Each point is reached from the start by the listed moves, each made once or not at all, plus a little noise. Is the number of moves made odd or even? Then give how often each move was made.

Moves:
(1): [35  8]
(2): [-3 61]
Start: [ 4 20]
Points:
[37 87] => even (1, 1)
[40 29] => odd (1, 0)
[ 3 20] => even (0, 0)

Moves:
(1): [ 13  -1 -10 -51 -13   6   0]
(2): [ 13  42 -21   4 -11  -4   3]
(3): [-16  21  26 -14  -2  -4  17]
(4): [28  6 13 14 -5 -9 15]
(5): [-11  -3   2  -3  -2 -35  22]
(6): [ -8 -11 -10  -3  18   9  19]
Start: [ 26  -6  -4 -15  -5 -21  37]
Points:
[ 27  35 -22 -14 -18 -59  63] => even (0, 1, 0, 0, 1, 0)
[ 39  21  35 -15 -13 -35  72] => even (0, 0, 1, 1, 0, 0)
[ 49  28 -21   0  -5 -60  95] => even (0, 1, 0, 1, 1, 1)
[  0  11  26 -32 -10 -62  75] => even (0, 0, 1, 0, 1, 0)

Moves:
(1): [ 20 -10 -11 -24  -4 -24 -13  -7  -4 -15 -32]
(2): [-9  3 20 -7  5  2 -5  8 -7 -4 -5]
(3): [  0 -45   3  28  13   9 -18   1 -10  13  -4]
(4): [ 13  11  17  22  37   6   0  -6   7 -29   2]
(5): [ 10   6   9 -13   1 -28  -9 -17 -17  -2  13]
(6): [ 35  -8  -3  -5  16   9  -6  14 -23 -41   6]
(7): [ 14   4  30 -19  -5  12   1 -13  14  14  -7]
(8): [  8  -5 -10   1  22   1  10  18  -8  15  -7]
(9): [-21  -4 -16  -5   9  23 -13   7  15  13  23]
(10): [-10  -3 -16   3   1  14  -9 -23 -27  14 -14]
(11): [  4  23 -14  14 -12   0 -20  -4   7  14  17]
Start: [-14   9   9   8 -12   7 -23  10 -13  11  11]
Points:
[ 12  28 -34   4  42  -2 -77 -20 -39  20  12] => odd (1, 0, 0, 1, 1, 0, 0, 1, 1, 1, 1)
[ 27  -2  29  43  45  21 -68 -33 -45  50  11] => odd (0, 0, 1, 1, 1, 0, 1, 1, 0, 1, 1)
[ 13 -26 -16  -8  14  12 -95 -27 -41  76   0] => even (1, 0, 1, 0, 1, 0, 1, 1, 1, 1, 1)
[ 28  -2  35  53  43  35 -49   7   0  36  12] => odd (0, 0, 1, 1, 0, 0, 1, 1, 0, 0, 1)
[ 43 -42  10  12  62   2 -82   3 -46 -50  19] => even (1, 0, 1, 1, 1, 1, 0, 0, 1, 0, 0)
[ -9  -6 -26   1  15  53 -51  10 -49  -3  27] => odd (0, 0, 0, 0, 0, 1, 0, 0, 1, 1, 0)
[  6  25 -14  30  67  63 -65  25 -46  -8  32] => odd (0, 1, 0, 1, 0, 1, 0, 1, 1, 1, 1)

Moves:
(1): [ 10  -6   1   3 -12  -2  -2 -11   4   6   5   1   1  -1 -17  -1   7   7
 -11]
(2): [-5 -8 10 -3  6  0 14 -6  6  6 -9 10 -6 -5  3 -7  1 -2 -6]
(3): [ -7  -9   5 -12   4 -29  13   2   2 -17  -6   2   8 -14  -9  20 -16 -18
   2]
(4): [  0 -10 -14 -11  -3   2   8  12  -7  -8   4   3  -6  24  15  -5   4 -17
  -1]
(5): [-4 -8  0 -8  4 -7  0 -5 -8  3 -3  7 11 -5 -4 -5 -8  1  4]
(6): [ 14  -2   8  -8   7  -9  -7   3   2  -9 -12   7  -3   6   6   5  -7  -5
  -9]
(7): [ -3   9 -13  -3   3  -1 -18 -28   1  -6 -11 -10   8 -13  11   1  14   1
   2]
(8): [-13 -10   4   7 -20   6  -9  -6 -24  12   1   6  22   4   7  12  -8  -1
 -19]
(9): [  1  12 -26  19  -2  -5  -5   6  -7   7   1   0  -1  13  -3  -8 -13  -5
  -4]
(10): [  4  -3   9   6  -9   1  -7  24 -11   5  -8   6  -9   2 -18   9  -3  25
  10]
(11): [  4   3  -9  -1  17  12   7  19   3  -6 -14  -1   0 -25 -14   5 -13  -3
  -8]
(12): [ -4   5  -3  -3 -24   5   8  -3 -22  -5  10   6   4  -4   2 -12  -6  11
 -11]
(13): [ 17  -9 -10  10   7 -13  19  10  -5  -1 -15  -8   1   6   2  -7  13  -6
   1]
(14): [  1   1 -12  -7   1  -6 -13  11   4   9   1  11   4 -12  -7   3  -2  11
 -11]
(15): [ -4   7  -2 -24  14  -2   7 -16 -14   3   5  12  14   5   0  -8  -7  21
  -6]
(16): [ -2  16   1  24 -12   7  -8  12 -27  -4   4  -1   4  15 -18  -4  -5 -14
 -13]
(17): [  3   4   1  -5  -5  -1  10  14  -5   0 -10   9   8   5   4  11 -10  -4
   7]
(18): [ 10  11  16   1  -8   5  -9  -2  -7   4  11   3 -10   3  -4  14   5   8
   4]
Start: [ -1  -6 -13   4  -4  15  -3   7 -11  11  19   4  14 -10   8  -5  -9  16
   2]
Points:
[  8  23 -34   8  -8  17  -6  48 -95   5   2  39  36  -2 -40 -23 -70  47
 -35] => even (0, 0, 0, 0, 1, 1, 0, 0, 1, 1, 1, 1, 0, 0, 1, 1, 0, 0)
[ 35 -10 -36  15 -56 -13 -12  28 -78  38   6  47  51   7  -6  10 -36  32
 -48] => even (1, 0, 0, 0, 1, 1, 0, 1, 1, 0, 0, 1, 1, 1, 0, 0, 1, 1)
[  8  16   4 -17   2   1 -42  -1 -64  21  -4  51  28 -12 -23   3 -20  64
 -23] => odd (0, 1, 0, 0, 1, 1, 1, 0, 0, 1, 0, 0, 0, 1, 1, 1, 0, 1)
